Rows are points. Each copy is the shape, with its points in the same order, stretched, turned, moved and blurred by noise. Is it also mirrored, or only turned?

Shape (7 x 3):
[[ 12 -40  14]
 [-22   5   4]
 [ -4  12   3]
 [ 24  46 -82]
 [  0  54   1]
 [ -8  -9  34]
 [ -1  53  36]]
Copy 1:
[[ 43 -31  21]
 [ 18  17  37]
 [  8   7  25]
 [-32  42 -62]
 [-31  16  31]
 [ 23 -16  53]
 [-23  -5  59]]
Copy 1 is: mirrored
Copy 2 (7 x 3):
[[ 41  27  38]
 [-34  15  13]
 [-13   6  -1]
 [-29 -73  -9]
 [-24  -9 -42]
 [ 16  37   9]
 [-11  15 -57]]
Copy 2 is: only turned
Copy 3:
[[ 24 -26  20]
 [ 18 -14 -18]
 [ 14   5 -10]
 [ 61  74   0]
 [ -5  31 -27]
 [  0 -24  -7]
 [-37  14 -27]]
Copy 3 is: only turned
Copy 4, 7 rows:
[[  41    7  -36]
 [  14    0   22]
 [   1   15   20]
 [-121   -4   19]
 [ -26   39   66]
 [  48   23   10]
 [   9   60   77]]
Copy 4 is: only turned

Shape (10 x 4):
[[-33 -50  -4 -36]
 [-10  32 -46  11]
 [-43  56   0   4]
 [-44  26 -12 -47]
 [-14 -18   9  59]
 [ 38  33  39 -16]
 [-23   2 -37 -66]
 [  5 -20  16  31]
 [ -6  25  23  56]
 [-13  16  69  -3]]
Copy 1 (10 x 4):
[[-34  -3 -62 -34]
 [ 48  67 -16  16]
 [ 30  61  -9  88]
 [ 11  36 -63  38]
 [ -1  31  36  22]
 [ 45 -34  24  53]
 [ 13  22 -85 -24]
 [  4   2  24  10]
 [ 26  30  51  72]
 [ -2 -26  19  88]]
Copy 1 is: mirrored
Copy 2, 10 rows:
[[ 11 -59  20 -28]
 [-23  37 -23 -49]
 [-26  13 -78 -33]
 [-53 -11 -54 -49]
 [ 81 -17   7  10]
 [-14  10 -39  44]
 [-65 -10 -14 -60]
 [ 58 -19  10  21]
 [ 53   8 -38  21]
 [ 25 -37 -56  46]]
Copy 2 is: only turned
Copy 3 (10 x 4):
[[ 62  37  34 -18]
 [ -5   8 -30 -18]
 [ 24  -6 -76  22]
 [ 51  52 -60   6]
 [  3 -72  37   0]
 [-30  15  -3  45]
 [ 42  87 -30 -21]
 [ -5 -38  46  10]
 [-17 -71   2  27]
 [ 18 -28 -10  60]]
Copy 3 is: mirrored

Shape:
[[ 50  60   0 -45  22  22]
 [-17 -26  46  -1 -50   8]
 [-36  29  36   9  17 -46]
 [-19   5  -2  15  24  -9]
 [ 27  23 -63 -37  21  45]
 [ 18 -48  32   7 -37   0]
 [ 35 -10 -16 -61 -48   8]
 [-17  13 -25 -59  16  44]
 [-15  35 -14   1  -9  15]]
Copy 1 (9 x 6):
[[ -16  -18 -112    5   27  -29]
 [  50   29   12  -12  -54   27]
 [ -46  -18   17   37  -39    7]
 [ -28   10   10   35   17   -5]
 [  -1  -23  -88   21   99  -28]
 [  37   43   35  -32  -33   -2]
 [  43  -35  -48  -25    9  -17]
 [   4  -14  -89   14   84   29]
 [   1  -14  -32   53   16   -7]]
Copy 1 is: only turned
Copy 2 (9 x 6):
[[-48 -15   2 -24 -13  48]
 [ 13 -11  48  -2  35 -23]
 [  2 -33 -47  49  29 -13]
 [ 10   4 -25   3  20  -7]
 [-37  30  -3 -84 -16  27]
 [ 19  -1  47  -7  -2 -25]
 [-52  12  52 -54 -24 -13]
 [-22 -12   7 -85  13   5]
 [-15  10  -7 -16  39   8]]
Copy 2 is: mirrored
Copy 3, 9 rows:
[[  7  55 -46  53  30  66]
 [-42 -37  18 -22 -28  20]
 [-27  44  43   3 -20  21]
 [-14  37  18 -16   7   1]
 [ 11  20 -32  -8  64  39]
 [-14 -39   4  -6 -26  10]
 [  7 -67   1   1  22  78]
 [-23   2   2   7  61  50]
 [-26  31   2 -44   9  24]]
Copy 3 is: only turned
Copy 4, 9 rows:
[[  -4 -101   40  -28  -39   67]
 [ -41   28    1   -6   45   54]
 [   8   68  -36   -7  -59   38]
 [ -12    9  -19   -7  -34   -4]
 [ -28 -121   49   15  -17    6]
 [ -21    3   -7  -17   61   36]
 [  -2  -88   46   23   23   62]
 [ -14  -61   59   13  -32    3]
 [ -45  -19   -7    7  -23   31]]
Copy 4 is: only turned

Shape (13 x 9):
[[  9 -57  -6  50 -40  52  12  25  10]
 [ 11 -16 -45 -29 -12   8  19 -56 -29]
 [ 11   7 -20  45 -40  47  24  -1   8]
 [-59  64  23  49 -41 -11  76  43   9]
 [-13   2 -57 -32   0  40  18 -21 -36]
 [-56  55 -56 -25  -5  17   4 -18 -58]
 [-36 -17   7   1 -25 -34 -48  44 -51]
 [ -1 -49  -6   3 -27  62  32   7  14]
 [-15 -28 -30  48   6 -47 -45  37   9]
 [ -1 -19 -75 -35 -42  43  34  -5   1]
 [-43  34  14  13  24 -24 -11  47  -6]
 [ 53 -40 -40   2 -23  45  26  24 -24]
 [-68  -1 -29  18  24 -41  -4  26 -65]]
Copy 1, 13 rows:
[[  42  -43  -56   32  -24  -32   20  -41   16]
 [  18   44  -29    8  -36   51   37    7   42]
 [  27   -9  -90   41  -17  -22   19  -10   17]
 [ -66  -36  -56  -17   26 -112  -11    5   10]
 [  -9   41  -35   27  -71    4   50   41   51]
 [ -55   15  -37  -15  -61  -15   77   63   50]
 [ -39 -105   54  -36   14   -7   51   -5   25]
 [  50   -3  -43   31  -40  -30   13   -1   41]
 [ -60  -95   16  -15  -21   12    6  -43  -45]
 [  -8    3  -52   66  -72   13   12   15   75]
 [ -60  -49   30  -21   -6  -54    9   34  -22]
 [  18   14  -32   97  -31   -1   10  -14   36]
 [-104  -32   24  -67  -37  -43   62   -5  -13]]
Copy 1 is: only turned
Copy 2:
[[ -9 -46  57   5   6  -8  62  38 -60]
 [-23  -2  -3  18  50 -80 -15   8 -21]
 [-34 -38   4   9  33 -27  75  32 -12]
 [-31 -44  -9 -61  54  46  43   9   4]
 [-22 -13 -36  -6  38 -45  -2  54 -56]
 [-25  24 -82 -38  66 -22   0  54 -49]
 [ 19  44  38 -37   4  20  12  34 -35]
 [ 10 -59  23  -5  18 -20  32  38 -53]
 [-47  27  74 -35 -42 -17  20   2 -40]
 [-31 -38  33 -29  52 -71  25  50 -47]
 [ -5   9 -12 -43 -27  36   1  23 -14]
 [-32 -41  52  31  12 -39  39  62 -24]
 [-35  28  -9 -51   9  25 -31  31 -83]]
Copy 2 is: only turned

Shape, 14 rows:
[[ 55 -11   6  37  12  34  -7 -30 -16 -40  62]
 [-37 -50 -42  18  36  29  13 -37  37  29  34]
 [ 64 -16  59  10 -40  28  59 -19   0 -29  43]
 [ 10  23 -46  35  72   5 -18  47   3 -51  53]
 [ 12  43 -27  -2  41 -47 -34 -26  12  38 -11]
 [ 10  12  38  15 -27  25 -15  19  30 -55 -36]
 [ 20 -22  51  16  51  35 -28  34  33  64  -5]
 [ 19  -2  29  23  11 -40  56  28 -53 -36  48]
 [-16  60  22  14  23  18 -38  54 -38   8 -43]
 [ 25   1   3 -67 -26 -24 -32  37  14  52 -33]
 [ 16  37  45 -49 -36  49  40 -53  21 -31  28]
 [ 11  10  17 -47  11 -13   1  33 -44 -33 -38]
 [ 63 -19 -51  42  66  16  30   5  13   3  35]
 [-41 -31 -51 -11 -13  24  40 -21  20  63  32]]
Copy 1, 14 rows:
[[  16  -18  -17   35   15   73    9   -6   30  -47   42]
 [  64    6  -56   66   15  -20   17  -84   30  -11  -11]
 [  13 -111    1   -1  -48   31   50   20   47  -17    6]
 [  -7   71   19   -9   47   25  -35  -54   34  -92   30]
 [   7   63   15   47   18   -5  -81   -4    7   34   -1]
 [  24  -48    3  -69   13    9  -10  -16   31   25  -14]
 [  53    9  -32   -1   31   17  -39   16   74  -19  -79]
 [ -45    3   19  -27  -26    3   53   56   66  -31   50]
 [  25   75   43  -46   57  -16  -12   73   31    7  -36]
 [  30    1  -21  -38  -60    7  -46   30  -16   37  -61]
 [  50  -67   39   29  -37   34   49  -30   28   42  -33]
 [  24   50   21  -85  -40   17   15   56   38   35   20]
 [  46   -7  -13   37   10   -1  -44  -31   41  -87   45]
 [  62  -18  -50   68  -24  -57   37  -53   -5   -6  -40]]
Copy 1 is: only turned
Copy 2:
[[  2 -17 -28 -26  67  14  20   5  26  26   0]
 [ 13 -25  20  21  -9 -43  24  61  -9  94  -5]
 [-14 -20 -21  16  62  10  33   8  26 -69   2]
 [-13  -9  44 -23  35  30  23 -24  30 106 -23]
 [  7  50 -39   7 -68  53 -51   5 -16  57  18]
 [ 49 -37  42  10  42  57  19   3  17 -20   4]
 [ 37  25  29 -46  -6  27  76  32 -13   0  19]
 [-26  26  -8  11  45  -4  -2 -63  17 -29 -57]
 [ 44  16  40 -27  -3  34   7 -76  -5  -7  19]
 [ -1  17  23 -29 -63  22 -38  46   2 -30  32]
 [ 17 -19   4  48  20  -3   7  19  65 -16  66]
 [ 31  -9  34  -2  -9  26 -12 -45  59 -20 -22]
 [-54 -28 -19 -18  -3  31  48   2   9  67 -24]
 [-28 -17  12  27 -46 -78  -5  54 -24  54  19]]
Copy 2 is: only turned
Copy 3 (14 x 11):
[[ -36   25  -11   18   37  -13   -4  -32   20 -106   63]
 [  15  -15  -24  -23   52   71   52  -54   46  -30   52]
 [  -6    8  -18   39   52  -31  -42   20  -48  -88  -24]
 [ -95    9   23   -8   -1  -19   90  -65   68  -81   79]
 [   1  -14   25  -43   19   29  -11   -8   88   22   16]
 [ -79    1  -52   12   24  -54  -18   25  -29  -10   12]
 [ -16   47  -55  -63   46   10   -2   52   73  -55   -4]
 [ -43   27   41   56   25   -1   20   23   -3  -77    1]
 [ -83   59  -26  -11  -18  -27  -13   18   32   24  -13]
 [  44   42  -13  -41   11  -49    8   61   67   82  -31]
 [  10  -51  -59   36  -17  -31  -39   -2  -28  -57  -31]
 [ -35   20  -33   35   -7  -39   10   60   50   24  -22]
 [ -50   20   10   -4   74   -5   44  -43   65 -105   23]
 [  40   15   -5  -19   30   46   51  -59   15   26  -10]]
Copy 3 is: mirrored
Copy 4:
[[-19  -7 -25 -56 -19   5  -1 -12   0  48 105]
 [-76  -2  -5  18 -20   0  -6  -3  37 -17  78]
 [-33 -50 -45 -89  18  47 -33  15 -60   8  48]
 [ 39  13  30  -1 -80 -11  36 -12  10  26  74]
 [-11   0  26 -19   1 -80  39   1  29  -7  -2]
 [ 43  28 -43 -75   1  46  -7 -16   7 -30   0]
 [ -7 -34  54 -38   7  66  51 -65  40 -36  26]
 [-15 -50 -12 -27 -51  37   3  41 -42  38 -19]
 [ 69  21   6  13   0  35  77   7  46   3 -34]
 [ 19 -50  27  31  47  -3  -2 -39 -11 -25 -84]
 [-55  26 -38 -59  32   5 -16  38 -73   8  45]
 [ 33  -6  27  13  -2  38 -17  17  -6  25 -66]
 [  3 -66  48 -27 -14 -13  -3  -1  17   2 109]
 [-69 -43 -21  75  24  -8  -1  28   3 -31  27]]
Copy 4 is: mirrored

Shape:
[[  0   1  16  -2  -1  20  16 -66  13  33  25   2]
 [-47  56 -86 -31 -34  49  68   3  17 -36 -23 -12]
 [ 40 -11 -15  -6  22  -2 -56   4 -44 -28 -36  -4]
 [ 38 -51 -26 -10  -8 -48 -21   7 -76   0 -44  17]
 [ 22 -14 -11  42  16  13 -31  -5  29  36  15   9]
 [-23   4  24   0  -5   7  10  -7   8 -10  40  41]
 [ -6 -22  12 -24 -45  16 -24 -28  35  16   6  10]
 [ -3  -4  33 -14 -22   4  -5   6   3  50  49 -15]
 [ -7  43 -45   7 -38  20  77   4  45 -57 -45 -27]
 [  3  40  29 -15 -13  11   2 -24  28  29   3  -2]
 [ 50 -44 -26 -30  42 -30 -35  19 -18  -9 -30  15]
 [ 38  23  21 -13 -33  19  -4 -23  23  54  22  44]
 [-10  -1  32  26 -12  24 -31  -8   0  37  10  25]
 [-19   0  24   1  14   0 -13 -10  25  49 -18  22]
 [ 22 -12 -35 -12  -2 -74 -56  -7 -39  -8 -10  13]]
Copy 1, 15 rows:
[[  -8   58  -36  -58   -8  -16   31  -20   46   39    3    1]
 [ -16    1  -17   47   47    4 -113  -44   85    6  -42   22]
 [  39  -25  -13   16  -52  -20   -4    5    7   -9   37   26]
 [   6  -77   11   -4  -49  -55  -15  -13   12   -9   95   11]
 [ -16  -14  -25    4  -35   20   52   18   26   33   11  -19]
 [ -30   19   -1  -32   36    9   25   -9    0  -33  -30  -19]
 [ -40   42   32   -6  -17   -4   38  -16   16    1   32    1]
 [ -45   37   -6  -33    0    5   48  -11  -32   26   21  -26]
 [  17    5   21   33   22   40 -121  -22  107    6  -11   -7]
 [   5   58   18   -8   -5  -18   11   -7   15   45  -12   -9]
 [  24  -54  -13   14  -45  -20    4  -57    5  -18   70  -21]
 [ -28   10   40  -37   -9  -25   49  -15   11   54  -29  -11]
 [ -38   31    0  -10  -38   -6   38   32   -1    5  -10  -10]
 [ -22   41   -2    1  -41  -34   20    0   16   19    6  -35]
 [  15  -55   22   11   -1  -72   34    1    9    1   67   24]]
Copy 1 is: only turned
Copy 2 (15 x 12):
[[ 43 -22  17  28  32   8   4  39  37 -33 -23 -18]
 [ 27 108 -81 -17  -7  75  10 -21 -37 -37 -77  36]
 [-30  37  68  31 -68  -4 -37  -8  -8  34  17 -73]
 [-17  75  46  38 -34 -74 -19  30 -44  18   9 -95]
 [  0 -27  41  33  53   6  13  -4  30  73  21 -25]
 [  0   4  11 -31  47  12   4  43  10  -8  35  -5]
 [ -6  -1  61  12  39  12  40  34   1 -31 -25  -7]
 [ 19 -19  68  16  41 -42  19 -11  11 -13  -3  20]
 [-33  53 -85   8  -1  64 -12  33 -20 -22 -74  57]
 [ -2 -33  28  24  18  15  -5 -14  19 -34 -35 -11]
 [-27  13  77  19 -43  -2 -34  16 -58  61  25 -78]
 [ -1  -8  59  24  85   7 -11 -11  29 -24 -48 -54]
 [ -8 -19  40   7  37 -20  29   0  31  11   9 -37]
 [  5 -51  17  19  17 -12  38   6  -8  13  -3 -56]
 [-19  51  48  53 -14 -24  -8 -10 -36  26  43 -72]]
Copy 2 is: only turned
